Each row is a point. The points of each table are mixes of a few directions, plus a little noise. Count the directions of each table, and those that both share. Where both have some left over, give the other angles between the two spaces (their principal angles), to ten degrees, smallest first.

First:
[[ -2  -4   8]
 [ -9 -16  32]
 [ -5  -9  19]
 [ 17  28 -60]
 [-12 -21  45]
 [ 12  21 -44]]
Second (5 x 3):
[[-14 -24  51]
 [ -7 -11  23]
 [ 13  22 -45]
 [ 13  22 -46]
 [ -5  -8  16]]
Directions: first 1, second 1, shared 1

First:
[[-13  36  -6  21 -23  17   6 -18]
 [ 22 -49 -13  14  13 -52 -43  46]
 [ 24 -35 -33  24  13 -15   1  53]
 [-13  32   1 -32  -6  24 -14 -14]
 [ -4   2  13  -1   3  14  36 -20]
 [-10   8  25 -30   5  10   7 -29]
 [ -6   6  13   4  -5   0   8 -18]]
Second:
[[  6 -19   5   6   6 -15   0   5]
 [ 23 -37 -25  -9  21 -20 -25  52]
 [ -8  27  -2 -43   4  34   0  -9]
 [ -1  22 -21 -19  -1  23 -12  14]
 [  9 -27   6  -7  15 -17  -2  10]
 [ 16 -48  15 -49  38 -17  -6  18]
 [-13  48 -27  60 -42  14  -1  -6]
 [ -7   9  10  12  -9   1  10 -19]
 [-17  12  39   7 -10   2  30 -54]
 [ -6  12  -3  43 -21  -6   6  -9]]
Directions: first 4, second 3, shared 3

First, 11 rows:
[[-10 -11  12  17 -19   5  34   9   1  20   7]
 [ -8  12   0   5 -17  28   9   4  11  17 -10]
 [-10   4   5  10 -19  21  20   6   7  20  -4]
 [  5  -4  -2  -4  10 -13  -8  -3  -5 -10   3]
 [ 12 -21   1  -6  25 -44 -10  -5 -16 -25  17]
 [  5  -4  -2  -4  10 -13  -8  -3  -5 -10   4]
 [  0  30 -13 -12  -4  35 -26  -4  14   3 -22]
 [  4  18 -11 -13   6  14 -26  -5   6  -7 -13]
 [ -1  16  -6  -5  -4  20 -12  -1   8   3 -12]
 [  9 -18   2  -4  21 -37  -6  -4 -14 -20  15]
 [ -6 -22  14  16  -9 -16  33   7  -7  10  15]]
Second (11 x 11):
[[  9  12  -8  -9   2  13 -21  -3   6   2 -16]
 [-12  18  -8  -7   4   9 -11  -3   4 -17   5]
 [-12   8  -2   0  -1   5   3   1   2  -9   8]
 [-13  20  -7  -5  -2  17  -6  -2   7  -9   1]
 [ -5   5  -1   1  -3   6   2   1   2   0   1]
 [-27  21 -13 -14  25 -20 -14  -8  -7 -60  37]
 [ 26 -11   2  -3  -1   2 -13  -1   1  23 -26]
 [ 11 -20   5   2   8 -25   3   0 -10  -1   4]
 [ 21 -33  13  10  -2 -21  14   4  -9  23  -6]
 [  3   6  -1   1 -11  20  -1   2   8  18 -16]
 [ -4 -27  19  23 -20  -7  44  11  -4  28   7]]
Directions: first 2, second 3, shared 2

First:
[[ 21  -4  12  32  38  -2   1  49  25 -25  -2   7 -13 -16  10  24   6 -13]
 [-28   3 -23 -32 -19  -2  -9 -15  -9  22 -18  10  11 -11  11 -41  12  -9]
 [-21   2 -17 -23 -12  -1  -7  -8  -5  16 -15   9   8 -10  10 -31  11  -9]
 [-16   2 -14 -16  -6  -2  -6  -1  -2  11 -13   9   5 -11  10 -24  10 -10]
 [ 12  -1  12  11   0   2   6  -6  -2  -7  13  -9  -3  13 -11  20 -10  11]
 [ 23  -1  25  17 -10   5  14 -29 -13  -9  32 -24  -3  36 -31  41 -27  31]
 [ -7   0  -8  -5   5  -2  -5  12   6   2 -11   9   1 -13  11 -14  10 -11]
 [ 16  -2  14  16   5   2   7  -1   1 -10  14  -9  -5  12 -11  25 -11  11]]
Second, 8 rows:
[[ -3   1  -2  -4  -4   0   0  -5  -3   3   0   0   2   1  -1  -3   0   1]
 [-22   4 -13 -32 -35   2  -2 -43 -23  25  -1  -4  13  11  -7 -27  -3  10]
 [ 11  -2   7  16  17  -1   1  21  11 -12   0   2  -6  -6   3  13   2  -5]
 [  8  -1   5  11  12  -1   1  15   8  -9   0   1  -4  -4   2  10   1  -3]
 [  4  -1   2   5   6   0   0   7   4  -4   0   1  -2  -2   1   4   0  -2]
 [ 29  -5  17  42  45  -2   3  56  30 -32   1   5 -16 -15   9  34   4 -12]
 [-30   5 -18 -45 -48   3  -3 -60 -32  34  -2  -6  17  16  -9 -37  -4  13]
 [  4  -1   3   7   7   0   0   9   5  -5   0   1  -3  -2   1   5   1  -2]]
Directions: first 2, second 1, shared 1

First:
[[ 15  26 -13 -14  13 -12  -9   4  -8  -7  10 -27  17 -12 -33   3  46   1
   41 -39  11  -2   5 -12  24   9  33  28  10 -60  13   7]
 [ -1  -2   1   1  -1   1   1   0   1   1  -1   3  -2   1   3   0  -4   0
   -4   4  -1   0   0   1  -2  -1  -3  -3  -1   6  -1  -1]
 [-12 -21  10  11 -10   9   7  -4   6   5  -8  22 -14  10  26  -2 -37   0
  -32  30  -9   2  -4   9 -19  -7 -26 -22  -8  47 -10  -6]
 [ -3  -4   2   2  -2   2   2  -1   1   1  -2   4  -3   2   5  -1  -8   0
   -7   6  -2   0  -1   2  -4  -2  -5  -5  -2  10  -2  -1]
 [ -4  -7   4   4  -3   3   3  -1   2   2  -3   8  -5   3   9  -1 -13   0
  -11  11  -3   1  -1   3  -7  -3  -9  -8  -3  17  -3  -2]
 [  6  10  -5  -5   5  -4  -4   2  -3  -2   4 -10   6  -5 -12   1  18   0
   15 -15   4  -1   2  -5   9   4  13  10   4 -23   5   3]
 [-10 -16   8   9  -8   7   6  -3   5   4  -6  17 -11   8  20  -2 -29   0
  -25  24  -7   1  -3   8 -15  -6 -21 -17  -6  37  -8  -5]
 [  6   9  -5  -5   5  -4  -3   2  -3  -2   4 -10   6  -5 -12   1  17   0
   15 -14   4  -1   2  -4   9   3  12  10   4 -22   5   3]
 [  3   5  -3  -3   3  -2  -2   1  -2  -1   2  -6   4  -2  -7   1  10   0
    9  -8   2   0   1  -3   5   2   7   6   2 -13   3   2]]
Second, 10 rows:
[[ -8  11   4  18  -4 -15  20 -27  13   4 -10 -21  12  -7 -18  -4  13   0
   11  13 -18  -9   4  10 -14 -15 -22  15  16 -32  12  23]
 [  8  10  -3  -9  28   5  20   7   9 -32   9   5  -3 -12   4  23  15   2
    5 -19  13  20   1   5  -4  -4  26  -1 -14  -8  10  -8]
 [-11   6   1   4   0 -19 -10   8 -20  -1  -5 -10   1   4 -21   7   3   2
   -3   7  10   5 -10 -16  -4   3   1  -5  -5   3  -5   0]
 [  9  12  17   7  -2   0  22  -2  -1 -10  -4  16  -6   3   5  10  -6  11
   -9   4  20  29  14  -3  -3   1  15  -8 -17 -10 -21 -13]
 [  4   4   6  -8 -26   7 -29   1   3  18  -5  -1 -12   8  27 -27   4   5
   -2   3  -5   6  -5   3   8   6 -15   9  15  17  16   9]
 [ -1   6  -6 -10  -9   3 -24   0   2   9  -2 -11  -6  -3   8 -24  10  -3
    3  -3 -14 -11 -12   5   3   3 -13   6  21   9  22  14]
 [  2 -33 -12 -13  -2  20 -22  15   5  12  15  10  -1   8  25   0 -12  -7
    2 -10  -6 -16  -2   2  16   5   0   2  -3  31   5  -8]
 [ -9  -8  -6  15  11 -11  21  -8  -8   1  -2  -5  16  -4 -34  11 -13  -8
   -1   9  -5 -23   4  -5  -7  -5  -2 -10  -3 -17 -23  -3]
 [ -8 -17   1   7  -3  -4  -2   0   1   9   4  -5   7   9   1  14  -2   2
    6   6   1   1   2  -4   1  -5  -8  11  -8   6   3   3]
 [ 14   8  -3 -10   8  13   6   7  -3 -11   1  19  -9  -8   3 -10 -12  -4
  -13 -10   5  -3   3   3   4  10  19 -21  -1   1 -18 -17]]
Directions: first 1, second 6, shared 0; angles 50

First:
[[-23 -11 -33 -27   5 -10 -27  24  -2 -13   7   9  13  23  35  11  -8 -18
    8  24   6   7  20  -7   3   3  -9  14 -27 -43  18 -15]
 [  5   7   9   2   8   0  11 -13  -9  11  18  -6  -4 -13  -7  13  -3  34
   -8 -10 -20  27  -5  -3   0  11  11  16   3   7 -11  -9]
 [-15  15 -14  -9  15  -3 -15   4 -13  -1  10   1   6   8   2  21  -8  26
    0  12 -15  34  12 -11   3  25  14  15 -20 -19  -7 -23]
 [ 32 -15  38  15  -8   5  26 -20  14   5   8 -18 -17 -21 -17 -23  21  -9
  -10 -25   5 -30 -31  12   0 -24 -12 -17  40  33 -10  29]
 [ 16   9  25  28 -10  12   6  -7  13  -7 -31  -8 -10  -2 -34 -29  20 -27
    1  -8  23 -44 -15   8   0 -10  -2 -43  24  34 -11  27]
 [-24   0 -30 -22  10  -8 -26  19  -7  -9   7   9  12  20  25  18 -11   0
    6  23  -3  22  21 -10   3  15   1  17 -30 -38  10 -22]
 [  9  11  13  11   2   3  25 -21 -11  22  11   0  -5 -24 -15  12 -10  44
   -8 -20 -25  30  -6   1  -4   9  16  19   7  23 -10  -7]
 [ -3  11  -6  13 -15   6  23  -7  -6  20 -22  22   5 -15  -6   3 -23  17
    4 -14  -7   8  10   6 -10  -1  11  11  -6  23  10  -2]
 [ -7 -12  -8 -20  14  -7 -33  18   6 -26  15 -14   1  25  16  -1  18 -27
    1  24  13 -11   1  -8  10   3 -14 -11  -6 -36  -2  -3]
 [  9 -16   6   9 -20   3  12   2  15  -1 -22   6  -2  -3   2 -26   6 -39
    5  -8  23 -44  -7  12  -4 -28 -16 -20  15  17  15  25]]
Second, 9 rows:
[[-13  28  21   5  27  -6 -12  29  -9  -3  12 -17   8   2  11  13 -17  16
  -14  28  -8  21   7  10  -1  16   8  13  -1 -40 -17  -3]
 [ 10 -18 -28 -16   1   4 -29 -38  -2 -17  14   1 -17  15 -28   3  46  15
   16  -9  -9  12 -10 -39  20  28   8 -18 -14  27 -12 -20]
 [  1   7  -4   5  29   3 -39  28 -12   2  13  -4  -1 -14   5   3 -13  21
  -18  -3  -5  -4 -29  13   1  10  -2  -9   2  -5  11  13]
 [-19  25  34  13   3  -2  40  45  -6  18 -21 -10  17 -12  30  -7 -60 -23
  -19   9  14 -18   5  42 -13 -22   2  25  18 -24  20  14]
 [ 18  12   3  15 -18   4  21 -11  19   2 -14   5   4  -6 -20  -2   8 -12
    5  -8   6  -3  11   7 -17 -21 -13 -20   5  -2 -15   6]
 [ -5 -16 -11   4 -26  14  22 -23  -2   4 -27   6   2   6 -23  -5   8 -19
   11 -24  12 -24   6  -4 -15 -21  -2 -19   1  51  15   1]
 [  8   6   0 -12   6  -3   8 -10   6  -6   6  -7  -9   7   1 -10   6  -6
    3  -1   0   7  -7 -15  27  17  13  12   1 -14 -11 -14]
 [-23   1  20   7 -11  -5  23  16  -8   7 -13   0  16   1  19  10 -23  -8
   -3  17   2  -2  29  17 -26 -17  -5  15   2  -3   8   5]
 [ 24 -43 -36 -22 -12  -9 -34 -34  13  -9  28  24 -20   1   5  -7  45  15
   19  -8 -14  11 -13 -33  23  12 -10   0 -11  13   0  -3]]
Directions: first 4, second 6, shared 1; angles 30, 60, 90

First, 11 rows:
[[ -8  -1 -16   4 -10  20  -6 -21  12  -4  -3   3   3  10 -15   1 -26   3
  -24   3  21  -1  17  10 -11  22   8 -12  11 -18   8   3]
 [ 40 -22  18 -16  29 -42 -20  38 -33  19  12  -4   0 -14  11  -8  10  29
   10 -37   9 -22  33  -1  42   4  16 -22 -16   0 -16   6]
 [  2   3  -7  22 -24   3  -8  -1  28 -10  11 -11  19  19 -19 -10  -4 -10
   23  12 -15   5 -24 -18 -15 -29 -18   3  -6   1  20 -16]
 [-22   6  -8   6  -3  24  11 -20   6  -9 -14   6 -10  -6  -5  13 -11  -2
  -29   4  14   7   3  17 -14  25   7  -3  20 -14  -1   6]
 [ 40 -19  19 -28  31 -43 -17  37 -38  23  11   2  -1 -12  21 -10  14  23
   15 -30   4 -23  32  -3  44   1  15 -10 -21  11 -20   8]
 [-23  19  -2  25 -27  15  18  -9  29 -17  -3  -8   6  10  -6   2  14 -29
   25  31 -35  23 -60 -18 -31 -38 -29  26   1  15  16 -15]
 [-24  10   3  37 -13  11  18   0  19 -20 -13  -9  -6 -17 -10  16  14  -7
   -3   3 -18  19 -41   0 -23 -10 -12   1  21 -10   7  -6]
 [ 25 -12   9 -54  34 -21  -9  10 -44  28   6  16  -9  -1  28 -10   1  13
   -4 -13  19 -22  51   9  39  23  20   3 -19  16 -24  17]
 [-25  14 -12  34 -28  25  10 -18  36 -20  -7  -8   7   8 -20   6  -5 -16
    0  19 -15  19 -38  -5 -36 -15 -17   5  14 -10  20 -13]
 [-24  11 -20   0 -17  34   7 -37  20  -9  -8   6   0  16 -12   3 -24 -15
  -22  23  14   8   3  10 -24  16   0   7  12  -8  11   0]
 [ 21  -8  19 -33  29 -28  -1  23 -37  18   2   8 -10 -13  28  -4  18   9
   11 -15  -1 -14  20   1  32   4  10   6 -17  19 -23  10]]
Second (9 x 32):
[[-31  20 -18 -35  -7  39  20 -48   1   3 -10  21 -11  23  15   0 -15 -30
  -15  45   8   9   5  11 -21  14  -3  36  -1  20  -2   9]
 [ -9   5  10  16   0  -3  13  11   0  -8  -7  -5  -8 -17   4  10  20  -3
    6  -2 -18  10 -27  -2  -6 -11  -7   5   7   3  -3  -2]
 [ 18 -13   5  15   4 -17 -15  20   0   0   6  -9   7  -9 -10  -1  -1  19
    0 -25   5  -8   8  -2  12   1   7 -24   2 -16   2  -3]
 [-53  31 -11 -23  -8  47  42 -48   3  -8 -23  21 -25   6  21  14   3 -40
  -17  52  -8  24 -25  14 -34  10 -10  48  11  24  -6  10]
 [-25  14  -9 -14  -4  25  18 -27   2  -3 -11  12 -11   5   9   6  -4 -19
  -13  25   1  10  -5   9 -16  10  -3  21   6   9  -2   6]
 [ 20 -19  22  55   9 -36 -11  53   1 -11  -1 -24   3 -42 -18  14  22  36
    3 -55 -10  -2 -17  -3  15  -6   7 -45  17 -32  -1  -7]
 [ 22  -7   7  -1   1 -21 -13  19  -2   6  13  -7  12   6  -1 -12   6   6
   23  -9  -8  -8   1 -14  14 -20  -5  -4 -15   7   2  -6]
 [ 47 -23  13  13   6 -44 -33  44  -3   9  24 -18  23   0 -13 -17   5  27
   29 -37  -3 -19  12 -19  29 -22   2 -30 -18  -8   5 -11]
 [ 11  -7 -18 -27  -1  11 -20 -23   0  12   9  10  10  28  -7 -14 -36   5
  -15   5  32 -16  47   7   6  23  12  -8  -9  -6   5   4]]
Directions: first 4, second 3, shared 3

First:
[[ 15 -35 -20   4  -9 -10  14  -7 -16 -36 -11  33 -23  -8   2  16 -17  12
    5  -9  -4 -12   4 -10  18   2  19 -10 -15  25  10 -11]
 [ -2   4  -1   4   0   3 -11  -8   7  29   8  -7   7   1   8  -9   1  -9
   11   6   3  10  -2   1 -18  14   6  -6   1  -3  -3  21]
 [ 19 -22  -7  -4  -7  -9  13   7  -5 -14 -18  11 -13  -8   4  25   5   5
  -13  -6 -13 -23 -11   5 -10   0  13  -3   7  15   9  -1]
 [ 10  15  11 -12  -3   2 -21  15  15  40   6 -45  31  27  -6 -13  42 -25
  -17  12   9   1 -22   4  16  -6 -21  10  54  17 -23  -7]
 [-39  36  17   3  19  11  21   5  -9 -58   0  19 -14 -17 -19  -3 -31  34
    0  -9  -2   7  32   1   4 -28 -22  15 -49 -52  13 -25]
 [  1 -20 -16  12  -4  -2  -5 -23  -2  20   7  21 -11 -11  20  -2 -22  -4
   27   1   0  11   6  -5 -24  29  29 -20 -22   4   9  34]
 [-23  35  14   3  10  12 -15  -5  11  28  19 -20  18   5  -2 -25   1  -7
   10   9  10  23   8   4 -11   2 -16   6  -4 -28  -9  12]
 [-29  40  15   0  10  15 -17  -3   6   8  27 -25  24  20 -17 -40   1  -6
   11  10  25  33  16 -10  36 -13 -32  12  -1 -18 -19 -17]
 [ 19 -45 -25   6 -11 -11  13 -13 -17 -29 -11  38 -28 -12   8  19 -23  10
   12 -10  -5 -11   4 -12   9  13  30 -17 -20  29  14   1]
 [ 19   6  14 -15  -1  -5   5  29  11  11 -20 -27  11   4  -3  22  39  -8
  -38  -1 -15 -29 -27  19 -17 -16 -13  14  43   4  -3  -7]
 [ 12 -13  -4  -2  -4  -5   3   3   0   1  -8   2  -4  -3   4  10   6  -2
   -6  -2  -6 -10  -8   3  -6   3   8  -3   8  10   2   3]]
Second (10 x 32):
[[ 14  -6 -10 -15 -15  -8  12  -6 -16 -15   1  -5   1   9   2  23   1  -2
  -10  -9  -2  -5   3  -9  15  -6  24 -16  11  31  -5 -20]
 [-34   6   2  -5  -4  -1 -11  -7   8  14   2  -4  -6  20  17 -27   4  15
   26   8   4   0  14  17  18  -5  12 -16  18 -22  -9  -8]
 [-18  -5 -17 -10 -10 -21  -4  16  23 -10  -9  11   2  12  23 -26  12  41
   17  28   9   6  17  20  10   0 -36 -14  14 -15  -7 -20]
 [ 43 -11  -8 -16 -28 -12  24   8 -20 -23 -22  -9   3  -5   0  55  14  -4
  -32  -5 -20 -37 -17   1  -7  -5  25  -8  23  50  -2 -22]
 [  0  12  -2  -5   3   4   3 -12 -11  -9  18  -5   7   3  -8   5 -13  -9
   -4 -11   7  20  11 -20   8  -3   6  -3 -15  10  -2  -5]
 [-14  15  -2  -7 -13   5   4 -19 -16  -9  12  -6   2  11   3   2 -14   2
   13  -3   4   6  19  -7  19  -4  28 -18  -4   7 -10 -16]
 [ 15 -40  -5  52  -8   8  -6  -1   2 -12 -35  60 -26 -47   2 -14 -30  23
   45  30  -7 -32 -14  14 -10  38 -20  23 -41  -9  18  27]
 [ -9  44  36  10  17  23  -5   6   7  32   1 -26  14 -17 -15   3   6 -20
  -14  -2 -12  -7 -14  14 -45  -4  -9  29  -6 -39   2  26]
 [ 15 -26  -7   0  28  -5  -8   8  10   8  13   5  -4   4 -12  -7   7 -23
  -23 -21  10  25 -13 -23   2  -1 -19  12  -4   8  12  20]
 [-11  12  12  -6  28   6 -11   6  13  26  17 -20   7  10 -10 -13  12 -22
  -19 -16   5  23  -6  -7 -11 -10 -12  12   6 -20   2  18]]
Directions: first 4, second 6, shared 2; angles 50, 60

First:
[[  4  -1  -2   0  -9  13 -11  -1  -6  -4  -5   2   3  -2 -13   9  16   9
    8   0 -12   4   3   4  -9  -2   2   5  -3   0   6   1]
 [  1   0  -5  -2  -6  -7  -3   2  -4  -5   1  -6  -6  -4  -8  -1   1 -12
    2   5  -6  -9   5   1  -3   1   6   0  -3   2  -8   1]
 [  3  -1  -6  -2 -10   0  -9   1  -7  -7  -2  -5  -5  -5 -14   3   9  -7
    6   5 -12  -6   7   3  -7   0   7   3  -5   2  -5   2]
 [  5  -1  -3   0 -12  15 -14  -1  -8  -5  -6   2   2  -3 -16  10  20  10
   10   0 -15   4   5   6 -11  -3   3   6  -4   1   6   1]
 [-13   1   5   0  31 -53  39   6  20  13  20 -10 -13   6  43 -32 -60 -40
  -29   4  40 -21  -9 -16  30   9  -3 -18  10  -1 -26  -2]
 [  0   1  10   4   3  29  -4  -6   3   6  -7  14  17   7   3  11  14  35
    3 -11   2  23  -8   2  -2  -5 -12   4   4  -4  23  -2]
 [  2   0   6   3  -3  28  -9  -5  -1   3  -8  11  13   4  -5  13  19  31
    7  -8  -5  20  -4   4  -6  -5  -8   6   1  -2  20  -1]
 [ -3   0  -3  -2   5 -25  10   4   3   0   8  -9 -10  -2   8 -12 -19 -25
   -8   6   8 -15   2  -4   7   4   5  -6   0   2 -16   0]]
Second:
[[ 10  10   8  -5 -15  19   4 -10  18   0   4  -1   7   3  -5   3  11  14
   19  -5   7  13   5  14 -15  20   9   9  20 -13  17   1]
 [  4 -15   3   1   3   3   9  -6  -6   6   1  -6 -16   8  24   8  -6 -16
   16  12 -14  18  -4   8  -6  -2   5   5  12  14 -15  -2]
 [ 11  10 -14   5  11 -46  11  10   6 -14   4  -5 -33 -16 -17  -8  -9  -7
   -8   7  -8  -8  16   8  -3  14  23   1   2  12 -12 -26]
 [-16   5  -2  13  34 -26  -6  14  -1   3   1  12  10  -7   8 -11 -25  10
  -34  -6  30 -35  -9 -22  27   0 -22  -2 -10 -15   5   5]
 [ -5  -9   4 -11 -16  27  -3   0 -11   5   1  -2  21   9   1   2   6   3
   -2 -15   7  14  -7 -12  16 -24 -15 -16 -17   0   2  11]
 [ -5 -10   3 -11 -21  30  -6  -4  -9   6  -4  -1  19  10  -3   5  15  -3
    4  -7  -5  15  -8  -7   5 -24 -10 -14 -15   5  -1  12]
 [-12  11   1   3  -1  -5   6  -9  13   6 -10  10  12   3  -6  -8  12 -10
   -9  11 -14  -6  -7   0 -18  -2   5  -9   1   7  -5  -2]
 [ 14  -3  -5   5   4  -3 -14   6  -8 -10   3  -6 -18 -12  -3  10  -2   9
   15   4  -1 -11  13   9  -5  18   5  24  10 -10   5   2]]
Directions: first 2, second 6, shared 1; angles 40

First, 11 rows:
[[ -4  -7  -2   9  21  -9  -6 -26  13  -3   0  10  18  -6  12 -10   0 -10
   -1   1  23  -3  -3 -24   0  15   6  19  10  -7 -17   1]
 [ -8  12  -8   0  15   5  -5 -10   0 -19 -11   2   6  26  -2  16  21 -11
  -26 -10  -8  12  -4 -25  13  19  -9  -4 -16  17 -29   3]
 [ 14   3   4  10  -3 -13  -6  -3  12  18  -1 -12  -2   2  -5 -14   3  11
   16   2   8  -6  -3  18 -10   1  -5  -7   7   5  24  -4]
 [  5   8   4  -9   2  11  18  -3   9  -2  -6  -3   3  12  -9  13   9  -2
   -1  -3 -23  -1  -6   6  13  -5  -5  -1 -14  14  17  13]
 [-19  -4  -3 -15 -16  24   7  26 -28 -10  24   7  -4 -25   7  25 -32 -12
    0   6 -12  15   8  13  -4 -15  10   1   7 -15  -7  -2]
 [ 13   6  19  14   7  -7 -18  17  -9   2  -8   2 -12  41 -13   7  12  13
    4  -9  -1   4   6  22  -6 -12 -16  -8   1  10  18  -9]
 [  0 -11  17 -10 -12  15  14  25 -17   2  17  10  -7 -15   0  14 -28   1
   22   6 -13  -2   9  31  -4 -35   7  10  10 -17  30   3]
 [ -2  -3   4 -14 -20  10  10  30 -20  -8  -6   5 -22   4  -8   6   2  10
  -10  -5 -23  -3   9   5   7 -24   0  -9 -15  -4  -1   1]
 [ -4  11 -11   4   6   1  -4 -17  11   3   7 -12  13  -3   4   5  -1 -10
   -1   3   6  11  -9  -3  -3  24  -2  -5   3  11  -6   0]
 [  0 -18 -19  20   0 -37 -26 -26  15  17  -3  -2   4 -35  20 -58  -3   9
    2   9  56 -16   1 -32 -20  26  15   5  22 -22 -33 -16]
 [  5   3  -5  -7   0   1  16 -13  17   1 -12  -6   3   0  -5  -7  15   1
   -5  -1 -12 -10  -7 -11  13   5  -1  -2 -15  10   4  11]]
Second:
[[-38  -1 -14   3   1   7  -6  -7  -6  12 -49  60   4   9  13   1   2  -3
    6 -47  -1 -11 -41 -17  16  -1  19  26   3 -22  48 -23]
 [ -2 -20  -9  -7  22   4 -10   9 -34  12 -13  30   9   5   4  19  20  -9
    3  24  21   4   5  11  24  -8  -1  13 -15  -4   6   9]
 [  9  15   3   4  -8  -7   7   0  18   1  27 -16  -3  -9  -2  -5  -8   7
  -14  -3  -9   1   6  -4 -17  12 -12 -14   3  15 -15   0]
 [-23  13 -32  -5  -7   3  -5 -13   1  -5 -23   3   1   4  18 -13  -3   8
    5 -15   7  10 -21  -2  18  -6  20   3   1  -7   4 -11]
 [ 20 -22   8  -2  15  -1  16   3  -6  -5  24 -15  -8   7   1   1  -3   0
    6  24  13   2   8  11  -5 -15  -4  13   0  11 -16   8]
 [  6  12  10   5 -10  -4   1   3  15   2  14  -9  -1  -7  -8  -2  -5   3
  -11  -6 -14  -4   8  -6 -15  14 -11 -14   3   8  -5   0]
 [ 22 -15  30   1  -1   3   0   7  -3 -10   8 -23  -3   0 -18   7   1  -9
   11  21  -5  -4  25   7  -9  -5  -5  -5   2  -4  -7  13]
 [  7  17   4   1 -15  -4  -2  -1  15  -7  11 -29  -1  -8  -7  -7  -6   4
   -5   2 -11   3  11   0 -10   9  -5 -22   3   4 -14   2]]
Directions: first 6, second 5, shared 0; angles 30, 70, 70, 80, 80
